Rows are points. Any point is a mix of the corners, with weights that add up to 1. It lies inside the corners' shape when no weight is negative. Is each point inside? If not, which corners have a negative weight?

Corners:
(1): [-0.14,+0.31,+0.10]
(2): [-0.38,+0.29,+0.65]
(3): [+0.30,-0.69,-0.40]
(4): [+0.33,-0.08,+0.05]
Points:
[-0.13,-0.02,+0.19] -> outside (4)
[+0.07,-0.03,+0.19] -> inside
[-0.06,+0.23,+0.31] -> outside (3)
[+0.17,-0.02,+0.08] -> inside

Corners:
(1): [-0.57,-0.98,+0.33,+0.31,+0.13,-0.17]
(2): [-0.24,-0.11,+0.05,+0.37,+0.01,-0.42]
(3): [-0.27,-0.72,+0.27,-0.16,+0.38,-0.24]
(4): [+0.38,+0.34,-0.11,+0.21,-0.51,-0.40]
(5): [+0.36,+0.43,-0.52,+0.25,-0.16,-0.05]
(6): [+0.14,+0.36,-0.43,+0.07,-0.44,-0.19]
(7): [-0.22,-0.24,+0.12,-0.15,+0.53,+0.30]
Points:
[+0.01,+0.02,-0.16,+0.24,-0.10,-0.11] -> outside (3)
[-0.04,-0.04,+0.03,+0.12,+0.12,-0.24] -> outside (1, 6)
[-0.04,-0.02,-0.11,+0.21,-0.07,-0.14] -> outside (3)
[-0.34,-0.66,+0.07,+0.17,+0.17,-0.04] -> outside (2, 4)
[-0.22,-0.16,+0.04,+0.31,+0.01,-0.35] -> inside
[-0.52,-0.71,+0.27,+0.14,+0.28,-0.19] -> outside (4, 5)
[-0.05,-0.12,-0.05,-0.03,+0.13,+0.03] -> outside (2)
[+0.05,-0.09,-0.07,+0.02,+0.01,-0.12] -> outside (2)
[+0.12,+0.07,-0.21,-0.02,-0.05,-0.11] -> outside (1, 2)

Corners:
(1): [-0.13,+0.13,-0.09,-0.15,+0.36,+0.61,-0.12,+0.53,-0.10]
(2): [-0.16,-0.12,-0.07,+0.16,+0.44,+0.79,-0.07,+0.59,-0.44]
(3): [-0.33,-0.35,-0.07,+0.07,-0.51,-0.65,+0.42,-0.31,-0.10]
(4): [-0.11,+0.23,-0.09,+0.14,+0.00,+0.40,+0.07,+0.21,-0.45]
(5): [+0.20,-0.23,-0.19,+0.10,-0.24,-0.32,+0.61,-0.16,+0.17]
(6): [+0.35,+0.37,+0.03,+0.07,+0.45,-0.08,+0.48,+0.03,-0.13]
(7): [+0.20,-0.19,+0.21,+0.03,+0.49,+0.83,-0.17,+0.89,-0.27]
(8): [+0.06,-0.07,-0.18,-0.01,+0.20,-0.13,-0.23,+0.03,+0.13]
(9): [-0.21,-0.28,+0.18,+0.33,-0.51,-0.38,+0.50,-0.50,+0.26]
(10): [+0.26,+0.00,+0.20,+0.36,-0.06,-0.48,+0.10,+0.39,+0.27]
Points:
[-0.11,-0.14,+0.11,+0.16,+0.03,-0.04,+0.24,+0.19,-0.13] -> outside (4, 5, 8)
[+0.03,-0.09,+0.06,+0.09,+0.23,+0.41,+0.05,+0.42,-0.17] -> inside
[-0.13,-0.23,+0.17,+0.34,-0.17,-0.07,-0.03,+0.21,-0.02] -> outside (1, 5, 6)
[-0.05,+0.02,+0.02,+0.18,-0.07,+0.05,+0.24,+0.01,-0.11] -> inside
[-0.02,-0.24,+0.08,+0.16,+0.00,+0.06,+0.10,+0.18,+0.06] -> outside (4, 6)

Corners:
(1): [+0.40,-0.33,+0.05,+0.19,+0.10,+0.64,-0.03,+0.16,-0.38,-0.19,-0.44]
(2): [+0.53,-0.46,-0.34,+0.43,+0.38,+0.14,-0.25,+0.23,+0.32,+0.52,-0.05]
(3): [+0.15,+0.19,-0.59,-0.63,-0.31,-0.22,+0.02,-0.08,+0.27,+0.00,+0.23]
(4): [+0.23,-0.08,+0.41,-0.13,+0.51,+0.16,+0.01,+0.22,-0.10,-0.16,-0.64]
(5): [+0.41,+0.03,+0.16,+0.20,+0.13,-0.80,+0.05,-0.56,-0.23,+0.40,+0.20]
(6): [+0.07,+0.14,-0.19,+0.34,+0.17,+0.50,+0.10,+0.40,-0.23,+0.05,-0.76]
(7): [+0.07,+0.58,-0.55,-0.13,-0.43,-0.13,-0.65,-0.11,-0.29,-0.58,+0.56]
(8): [-0.20,-0.03,+0.36,+0.41,-0.21,+0.36,-0.54,+0.13,+0.52,+0.34,+0.06]
(9): [+0.14,+0.73,-0.26,+0.08,+0.04,-0.43,+0.26,+0.20,-0.50,-0.15,+0.79]
(10): [+0.19,-0.36,+0.14,-0.39,+0.69,+0.55,+0.37,-0.16,+0.15,+0.02,-0.25]
(11): [+0.24,+0.20,-0.12,-0.38,+0.54,-0.25,+0.08,-0.05,-0.54,+0.36,+0.68]
(12): [-0.18,-0.19,-0.17,-0.14,-0.10,-0.68,-0.14,-0.16,-0.03,-0.09,+0.49]
Points:
[+0.19,-0.06,-0.03,-0.06,+0.03,+0.00,-0.10,-0.05,+0.14,+0.03,-0.01] -> outside (6, 11)
[+0.17,+0.11,-0.09,-0.12,+0.20,-0.08,+0.00,+0.01,-0.15,+0.12,+0.25] -> inside
[+0.20,+0.09,-0.06,+0.13,+0.22,+0.01,-0.02,+0.09,-0.21,+0.06,+0.00] -> outside (3)
[+0.29,-0.11,-0.06,+0.19,-0.14,-0.01,-0.21,-0.01,-0.15,-0.10,+0.00] -> outside (6, 10, 11)
[+0.22,-0.05,+0.01,+0.04,+0.24,+0.09,+0.07,+0.06,-0.13,+0.10,-0.09] -> outside (7)
[+0.11,+0.01,-0.17,-0.16,-0.04,-0.22,-0.06,-0.08,+0.02,+0.04,+0.16] -> inside
[+0.19,-0.04,-0.07,-0.09,+0.25,+0.11,-0.02,+0.10,-0.09,+0.05,+0.02] -> outside (5)
[+0.14,+0.09,-0.05,-0.04,+0.08,+0.06,-0.02,-0.01,-0.19,-0.07,-0.04] -> outside (2)
